Each row of a before or after table is a point. One or more steps were done to the points. Then noise was added and the rows were shuffled. The steps act on columns, c1 being the first. Name the steps. A step turns or swaps two columns, mirrors them in a line or flattens them onto one, adds a multiple of one to another, or multiplies or shifts one. Angles are multiples of 10 degrees, from the lower column toward the higher: turns from -170 to 170, lines from 10 to 170 but not 90. Use the fewest steps. Two steps may share a column if one is a turn and the other turns, adds or multiplies; they go together, in the order done. Otherwise the lowest column goes first.
(in the rows, 128 means zero)

Before (8 x 3):
[[152 144 114]
 [145 199 119]
 [149 132 125]
 [150 127 118]
 [ 99 134 236]
 [156 141 113]
 [121 134 122]
 [117 131 125]]
After:
[[160 108 137]
 [ 83 176  30]
 [159 107 138]
 [155 125 137]
 [110 129 135]
 [123 120 134]
 [155 120 124]
 [148  63  98]]
Steps: multiply c1 by 1.3; turn c2 and c3 by -150 degrees

Before, 14 rows:
[[170 101 137 130 113  98]
 [160 134 138 112 124 104]
 [139 135 117 123 107 177]
 [157 132 152 106 118 136]
 [179 139 167 103 147 102]
 [162 127 146 113 131 143]
 [176 121 127 114 133 133]
 [141  53 126 105 124 113]
 [176  69 152 109 110 125]
 [157 142 123 166 214 125]
 [162 125 123 126 140 103]
 [117 139 113 191 132 122]
 [138 120 116 146 113 192]
 [133 135 170 153 119 104]]
After:
[[101 125 186 101 133 120]
 [103   8 166 125 123 138]
 [ 94  34 192  89 138 143]
 [141 114 156 112 172 110]
 [116  85 176  87 122 153]
 [102 137 178 103 117 141]
 [154 151 163  87  70  64]
 [191 146 153 117 123 127]
 [115 123 163  97 107 131]
 [ 97 134 191 108 138 133]
 [ 99 117 168  87 128 121]
 [ 86 146 208  89 102 124]
 [119 138 157 119 167 121]
 [150 139 211 114 120 146]]
Steps: turn c1 and c4 by -110 degrees; multiply c2 by 1.6; shift c3 by 40; multiply c6 by 0.7; turn c5 and c6 by -130 degrees

Before (14 x 11):
[[140 164 137 146  97 145 143 134 110 144 148]
 [147  39 131 145 103 109 136 135 109 159 151]
 [148 150 134 114 119 137 111 138 126 131  64]
 [ 35 156 125 133 102 100 127  98  98 204 130]
 [112 121 132 140 154 125 138 132 136 134 151]
 [150 153  98 150 132 142 114 118  70 180 132]
 [ 99 148  52 134 105 141 128  94 139 143  73]
 [121 140 107 146 133 124 159 142 112 142  96]
 [146 137  92 126 109  54 122 122 117 133 151]
 [139 150 102 135 150 142 127 130  70 117 130]
 [ 99 145  84 140  89 140 116 132 127 124 108]
 [153 120 138 105 108 142 141 135 131 146 136]
 [151 153 118 154 106  88 104 114 132 131 127]
 [131  74 124 138 109  30 134  57  97 143 125]]
After:
[[110 154 133 136 120 128 136 123 138 131 152]
 [151 119 131 118 149 115 126 124 111 134  64]
 [120 109 143 120  75 247  97 142 134 124 125]
 [138 109 133 113 138 196 117  96 121  92 151]
 [127 151 116 115 150 115  70 133 127 102 130]
 [119  97 144 108 165 111 110 133 143 137 147]
 [110 133 142 125 139 125 111 114 159 107  95]
 [ 78 102 204 205 157 167  98 139 127 126 130]
 [159 109 147 118 119 113 131 129 140 138 136]
 [109 105 142 151 148 134 139 164 127  51  74]
 [121 132 180  98 152 121  70 145 114  98 132]
 [103  89 123 146 145 116 127 130 116  84 108]
 [117 105 131  96 153 169 132 120 104 118 127]
 [123 102 159 103  39 141 109 113 135 132 152]]
Steps: mirror c1 and c4 in the line at 150 degrees; swap c2 and c5; swap c3 and c10; turn c6 and c8 by 150 degrees; swap c7 and c9
